Rows are points. The points of each table are mixes of a few directions, plus a little noise. Count the directions of each table, and those that both share. Where both have some left over, give the other angles between the two spaces (their principal angles), to ten degrees, smallest first.
In the rows, zero is written as 128.

First:
[[156 133]
 [130 128]
 [201 141]
 [ 87 121]
 [ 70 118]
 [124 127]]
Second:
[[205 141]
 [127 127]
 [171 136]
 [102 124]
 [122 126]
 [ 70 118]
 [ 97 122]]
Directions: first 1, second 1, shared 1

First (8 x 6):
[[124 129 130 122 129 126]
 [ 56 157 158  36 150 113]
 [195 100  99 216 109 142]
 [ 69 152 152  51 145 116]
 [154 117 117 163 119 133]
 [137 124 124 141 126 130]
 [138 124 124 142 124 131]
 [147 120 119 153 123 132]]
Second, 7 rows:
[[ 98 115 205 128 145 169]
 [123  85 100  99 144 104]
 [123 157 199 143 121 176]
 [124 133  72 160 128  89]
 [163 151  69 123 107 104]
 [102 108 161 132 143 140]
 [162 146  91 111 109 117]]
Directions: first 1, second 3, shared 0; angles 60

First, 9 rows:
[[122 137 118 147 134 141 123 119 110]
 [118 121 146  66 169  86 107 159 173]
 [105 174  91 174 133 176 131 125  84]
 [119 134 132  94 145 113 123 152 151]
 [113 144 111 170 152 151 111 104  86]
 [141  94 164  57 139  71 122 155 188]
 [163  86 150 140  87 115 142 101 131]
 [117 130 130 114 159 116 109 132 133]
 [157 131 111 191  36 181 184 105  94]]
Second (9 x 9):
[[123 127 124 127 125 126 129 124 130]
 [186 140 168 139 150 147 123 167 109]
 [151 132 143 132 136 136 127 144 121]
 [136 130 134 129 132 130 127 133 125]
 [151 133 142 132 136 136 126 144 121]
 [ 47 110  74 114  94 101 135  73 155]
 [ 11 103  50 107  78  88 139  48 167]
 [136 130 133 129 131 131 128 132 125]
 [213 145 185 144 164 156 120 187  99]]
Directions: first 3, second 1, shared 0; angles 90

First:
[[133 119 139 109  91 119  87 133 104 102 143 125 123 100]
 [100 119 134  97 126 110  84 141 113 143 133 109 170 140]
 [147 119 151  98  74 119  98 134 118  73 155 145 133 107]
 [124 133 120 151 136 129 184 125 141 156 124 115 104 149]
 [ 94 132  96 148 156 130 111 112 145 176  99 127 122 113]
 [149 136 125 159 125 138 199 120 146 130 128 129  84 138]
 [137 121 145 126 114 127 126 144  98 120 143 102 102 125]
 [100 114 131 120 206 150  54 156 118 143 104 115 146 122]
 [143 136 119 158 107 137 249 116 213 129 130 164  89 156]
 [179 135 161 103  90 122 147 128 100  65 163 144 161 150]
 [101 144  91 142 184 133  69  97 111 170  88 134 169 110]]
Second:
[[106 105 137 108  75 111 118 146 153 121 149 122 107 120]
 [141 156 110 137 125 118 149 103 118 151 108 144 130 108]
 [ 94 103 121 127 107 126 104 126 152 121 148 115 137 148]
 [146 165 124 125 215 137 135 125 108 161  83 150 183 136]
 [192 163 112 173 192 178 165  82 142  80 106 195 148 130]
 [122 101 148 108  76 123 124 153 164  94 154 135  96 117]
 [128 137  95 164  88 123 142  79 119 132 135 121 108 119]
 [ 99  95 151  98  85 109 106 168 134 128 153  96 104 128]
 [124 129 152 113 189 126 109 170  63 164 116  75 139 146]]
Directions: first 6, second 5, shared 4; angles 90
